Each row of a before or after table is a point. One or more steps were done to the points. Then noise was added and the rows were shuffled. The steps act on columns, c1 being the first. What was done? A step turns or swaps two columns, mirrors them in a line or flattens them onto one, adds a multiple of one to another, or multiplies or shifts one. Angles are multiples of 10 degrees, from the lower column toward the higher: turns from -170 to 170, lines from 10 to 170 but not 90. Use the fewest steps. Two steps may share a column if one is a turn and the other turns, adds or multiplies; they go together, in the order done. Otherwise the lowest column goes first.
(in the rows, 128 means zero)

Before (9 x 3):
[[138 116 154]
 [113 159  94]
 [135 117 140]
 [132 141  85]
 [118 122 130]
 [123 117 121]
 [122 154  91]
 [142 125 143]
 [137 122 127]]
After (9 x 3):
[[124 162  43]
 [140 122 165]
 [135 120 125]
 [136 139  21]
 [133 113 193]
 [130 154  36]
 [117 125 133]
 [131 116 159]
 [121 120 111]]
Steps: turn c1 and c2 by -20 degrees; multiply c3 by 2.5

Before (13 x 6):
[[ 84 147 113 133 121 142]
 [148 163  93 139 137 118]
 [ 74 144  88 142 105  96]
 [ 91  96  91 139 113  77]
 [127 133 163 116 131 159]
 [143 159 153 103 128 148]
 [122 163 142 123 154 112]
 [156 127 131 105 173 170]
 [ 83 108 143 140 107 173]
 [ 84 109  63 144  63  83]
 [127 175 122  88 121 110]
 [122 134 130  86 166 161]
 [ 78 125  69 130  91 101]]
After (13 x 6):
[[ 83 145 111 130 143 122]
 [122 162 143 120  97 123]
 [ 85 109 141 139 174 108]
 [ 79 124  70 130 139 171]
 [ 84 109  63 147 150 204]
 [ 74 145  86 141 124 168]
 [ 94  95  91 139 108 176]
 [120 131 131  88 119  79]
 [144 160 153 101 137 112]
 [130 174 120  86 122 144]
 [156 123 131 106 121  67]
 [148 162  93 140 114 131]
 [127 132 162 117 146 104]]
Steps: turn c5 and c6 by -140 degrees

Before (8 x 9):
[[ 81 153  91 140 126 125 111 109 180]
 [164 165 144 149  79 107 141 109 150]
 [100 168  77 114  94 138 135 142 147]
 [183 126 138 121 161 143 132 125 169]
 [164 136 177 133 141 156 137 137 167]
 [158 140 146 131 141 127  98 145 163]
 [ 73 123  88 110 131 116 130 138 151]
 [154 140 126 137  63 145 123 110 139]]
After (8 x 9):
[[163 168  76 124  94 133 136 140 147]
 [162 154  91  25 127 125 109 115 182]
 [104 140 150 163 137 125  92 147 159]
 [184 126  87  94 133 118 127 143 148]
 [ 84 166 145 128  75 109 140 108 148]
 [103 143 126 145  63 143 127 110 139]
 [ 96 133 181 168 142 152 135 136 165]
 [ 84 129 142 230 166 140 126 127 170]]
Steps: turn c1 and c4 by 150 degrees; multiply c4 by 3

Before (13 x 12):
[[178 168 120 140 147 123 147 162 119 128 121  86]
 [125 119 158 156 193 147 141 146 144  97 123 135]
 [146 106 115 109 110 119 158 146 125 119  91 110]
 [140 150 126 144 161  92 122 133 104 120 107 138]
 [101 183 157 121 103 114 121 144 107 138 105 121]
 [113 157 125 139 123  86 118 156 125 107 114 131]
 [109 110 134 175 148 127 131 164 102 156 133  90]
 [135 163 135 145 110 171 147 113 113 142 151 101]
 [118  88 154 162 127 112 102 132 153 119 100 108]
 [120 171 110 150 151 111  84 129 133 141 100 123]
 [150 145 121 148 123 135 108 145 117 104  99  83]
 [168 162 114 171 115 156 106 126 141 124  87 119]
 [117 144 113 184 169 109 128 120 127 141  96 107]]
After (13 x 12):
[[101 185 109 122  96 143 120 127 107 129  69 169]
 [141 151 159 141 135 191 123 135 104 120  75 218]
 [115 145 161 184 151 138 128 121 128 139  48 187]
 [114 156 124 140 129 194 119 144 125  99  92 235]
 [151 145 124 149 132  79 108 141 118 104  56 133]
 [107 110 147 175 127  98 129 124 102 132 144 150]
 [136 164 112 142 115  40 146 120 112 145 185  29]
 [118  88 131 161 102 132 102 133 153 120  60 183]
 [179 167 147 140 137  98 147 137 120 113 112 163]
 [126 120 193 158 110 104 142 146 142  96 116  73]
 [166 162 114 170 140  78 106 130 143 126  24  59]
 [148 106 109 107 135 125 157 136 125 113  37 159]
 [120 173 148 149 149 149  83 124 135 138  56 175]]
Steps: turn c3 and c5 by -80 degrees; multiply c6 by 3; turn c6 and c12 by -120 degrees; flatten c8 and c10 onto the line at 120 degrees; multiply c11 by 2.5

Before (9 x 14):
[[114 121 155 111 155  99 118 158  72 151  91  88 134 100]
 [131 135 103 101 109  84 122 165 107  90 145 148 140 164]
 [121 161  97 114 137 118  92 105 158  99 147 165  99 125]
 [116 158 115 113 167 113 163 101 141  89 132 140 142 161]
 [123 113  95  93 126  99 129  93 150  83 141 160 110  77]
 [118 157 109 125 126 146  95 129 105 101  87  91 109 101]
 [141 158 124 148  96  74 159  88  96 126  89  96  97 151]
 [115 138 151 159 124 158  89 141  84 103  99 131 178 161]
 [122 155 129 162 124  71 173 173 152 102 138  96 159 102]]
After (9 x 14):
[[115 137 162 160 125 113 157  66  85 168 100 131 171 161]
 [121 161 113 113 136 159 170 134 157  90 148 167 147 123]
 [124 113  93  94 126 155 144 190 151  96 140 158 164  77]
 [123 157  71 162 125 116  66  96 151 149 137  95 164 102]
 [114 120 104 111 154  97 121  67  72 141  91  89 108  98]
 [142 156  73 147  94 122 121 227  96  96  89  98 118 152]
 [114 158 112 113 167 138 112 210 141 127 134 140 170 159]
 [127 137  81 102 110 143 118  58 108 127 145 148 167 165]
 [118 156 143 125 126 152 155  94 104 101  85  92 146 100]]
Steps: turn c3 and c6 by -80 degrees; turn c7 and c8 by 150 degrees; multiply c8 by 2; turn c10 and c13 by -70 degrees

Before (12 x 20):
[[143 149 136 131  90 160 141 142 138 131 113  60 141 100 144 128 106 138
  148 114]
 [129 151 148 102 106 157 134 140  89 111 130 152 143 160 172 168 131 129
  146 162]
 [147 157 144 138 110 156 150 128 130 129 120 170 119 137 115 118 110 107
  126 147]
 [114 158 150 112 159  72 154 137 145 144 138 113 139 158 123 144 158 143
  132 120]
 [165 135 149 106  97 152 147 149 128 133 130 168 120  92 156 144 116 134
  130 147]
 [110 137  57 162 120 149 152 142 130 134 113 161 142  94 133 142 107 145
  123 119]
 [129 156 151 113  87 133 133 147  77 141 122 154 142 110 151 114 181 144
  126 148]
 [134 111 146 100 155  91 134 141 139 108 134  72 139 123 119 132 249 131
  200 116]
 [127 105 136  96 141 130 143 143 142 139 115 112 155 143 118 111 149 111
  135 170]
 [131 158 126  99  86 157 151 100  96 143 149 161 147 103 135 141 100 131
  132 156]
 [112 154  67 151 163 145 125  91 137 127 150  78 140 103 189 112 118 133
  131 136]
 [116 144 144 122 111 138  58 148 142  98 137 152  94  91 117 135 121 137
  132 119]]
After (12 x 20):
[[ 84 156 151  80 126 135 131 146 146 129 121 157 146 110 110 113 182 147
  141 151]
 [109 159 141 132 132 156 149 127 118 129 121 168 118 137 148 121 109 108
  123 144]
 [139 109 139 139 127 136 139 137 162 127 116 112 156 145 134 111 147 110
  143 169]
 [127 134  56 131 111 146 155 141  89 128 111 160 144  93 116 143 108 145
  130 121]
 [ 83 135 147 128 160 152 147 143 146 128 125 166 118  98 124 140 112 135
  142 144]
 [118 140 145 143 108 135  58 138 135 129 139 155  94  92 131 136 119 139
  142 122]
 [101 150 145  89 139 160 131 121 157 131 130 152 145 160  91 166 130 129
  156 160]
 [154 112 146 138 137  94 132  91 157 129 135  72 142 122 139 134 248 127
  190 117]
 [ 86 161 126  97 124 159 152 107 159 129 145 158 148 105 121 140  99 130
  116 158]
 [ 84 150 136 140 136 160 143 126 127 123 115  60 141  97 122 125 105 139
  152 112]
 [156 152  71 135 152 144 126  96 102 129 152  78 141 102  67 110 120 131
  108 138]
 [162 157 153 148 127  72 157 134 144 130 136 113 139 156 124 147 157 143
  141 118]]
Steps: turn c1 and c15 by 150 degrees; turn c1 and c5 by -70 degrees; turn c4 and c9 by -90 degrees; turn c8 and c19 by 40 degrees; multiply c10 by 0

Before (14 x 32):
[[106 117 101  90 110 139 175 133 101 131  93 147 107  75 122 147  91 103
  108 167 131  81  95 177 134 111 179 149 180 100 146 144]
 [124 107 110 124 127 137 132  83 147 117 170 161 163 159 101 169 143 107
  100 153  97 141 164 133 130 121 139  96  93 131 101 147]
 [ 90 114  79  98 143  81 158 161 135  83 105 120 165  76 141 149 162 164
   90 156 119 148 101 136 142 149 114  80 110 137 181  82]
 [131 126 160 151  90 144 176 155 166  65 159  83 177 112  68 110  98 188
  135 112 171 165 128 104 155  93 158 126 138 173 173 166]
 [168 121 127 166 122 143 132 164 166 108 123 101  96 115  97 105 124 131
  145  84  97 136  88 146 161 176 108 149 109 113 172 140]
 [164 134 135 124 137 163 101 136  90 154 169  71  85  98  67 115 167 139
  174 122 137 106 110 110 125 124 133 137 132 133  93 163]
 [107  99 105 102 149 135 107 129 172 150 102 149  87 107 106 172 161  97
  129 144 164 162 166 180 139 153 115 112 125 149  91 140]
 [106  99 117 167 160 147 141 140  97  99 143 160 167  77 109 125 168 100
   98 134 143 165 116 143  78  86 165 105 152 157 117 126]
 [134 159 109 158 104 157 142 146 147 120 101  76 153 137  90 164 121 167
  145 105 122  83 126 180 134 113 189  67 103 147 126 141]
 [155 124 120 124  89 108 146 112 152 125 167 136 146 110 127  81 106 171
   98  89  95 154 127 162  91  97 192 108 137 160 120 131]
 [ 86 145 117 172 176  93 148  83 112 154 164 162 158 102  79 160 114 101
  150 165 162  81  94 137 151 105 119 130 153 177 169 110]
 [ 80 162  85 133 129  89 130 165 167 144  88 165 143  99  69 101 138 106
  131 112 152 166  84 161 110 142  98 118 100 112 139 139]
 [127  95 134 110 117 133 104 156  94 155 143 103 111 151  97 153 144 130
  148 137 182 109 170 127 139 111 149  77 129 124  97 163]
 [ 78  96 167 134 147  97 124 107 145 130 111 117 161 165 121  99  94  96
  136 107  99 140 142 105 111 104 189 115 171 154 142 140]]
After (14 x 32):
[[ 76 160  85 136 131  88 122 162 168 140  89 167 144  99  69  98 138 217
  113 122 151 168  82 163 121 140  97 117 131 113 140 136]
 [164 135 135 123 138 165 169 135  90 154 167  71  87  96  69 118 168 103
   92 142 133 106 112 112 127 124 133 133 138 133  93 161]
 [173 126 131 167 118 143 117 165 167 106 124  99  92 114  98 105 123 159
   87 117  96 138  86 142 139 173 108 147 144 113 173 139]
 [126  97 137 111 117 130 162 157  93 154 145 102 113 150  99 154 145 122
  122 137 185 108 171 127 137 112 148  79 130 121  94 164]
 [103 100 118 168 160 147 109 141  96  99 145 160 170  80 110 123 170 126
  151 119 141 166 118 143 109  88 169 103  89 158 118 126]
 [131 127 162 151  92 141  82 152 165  65 163  80 180 112  70 108  98  14
  111 149 174 166 130 104 135  94 158 127 166 174 171 166]
 [ 89 113  77 100 145  82  95 159 135  79 105 119 167  73 139 149 162 106
  175 132 120 149 103 136 133 146 114  81 165 137 182  84]
 [109 101 105 102 150 136 150 125 172 152 104 148  87 108 105 174 165 183
  138 128 169 161 169 180 132 156 115 110 110 147  92 137]
 [107 118 102  89 109 140  91 137 100 133  94 148 106  73 119 149  94  69
  172 159 134  82  96 179 126 115 181 147  76 101 145 143]
 [ 86 149 119 177 174  94 128  83 112 152 163 161 161 105  79 158 115 125
  141 178 160  80  98 137 137 106 117 129  91 178 172 111]
 [124 106 112 125 127 137 120  83 148 120 174 161 162 161 104 168 145 229
  168 127  95 138 164 134 130 121 138  96 137 130 104 148]
 [158 123 121 123  88 111  89 114 154 125 167 134 146 111 128  83 101  41
  118  94  98 157 127 164 113  94 190 109 154 158 120 133]
 [133 162 108 156 102 156 116 149 147 121 102  76 152 137  89 163 120 109
  101 134 123  81 129 180 132 113 192  67 173 147 127 140]
 [ 77  98 167 133 149  97 127 107 145 129 111 119 163 164 123  99  92 100
  106 121 103 142 141 103 122 102 189 114  78 153 143 139]]
Steps: turn c19 and c20 by -130 degrees; turn c7 and c20 by 150 degrees; turn c18 and c29 by 130 degrees; multiply c18 by 2.5; multiply c25 by 0.4
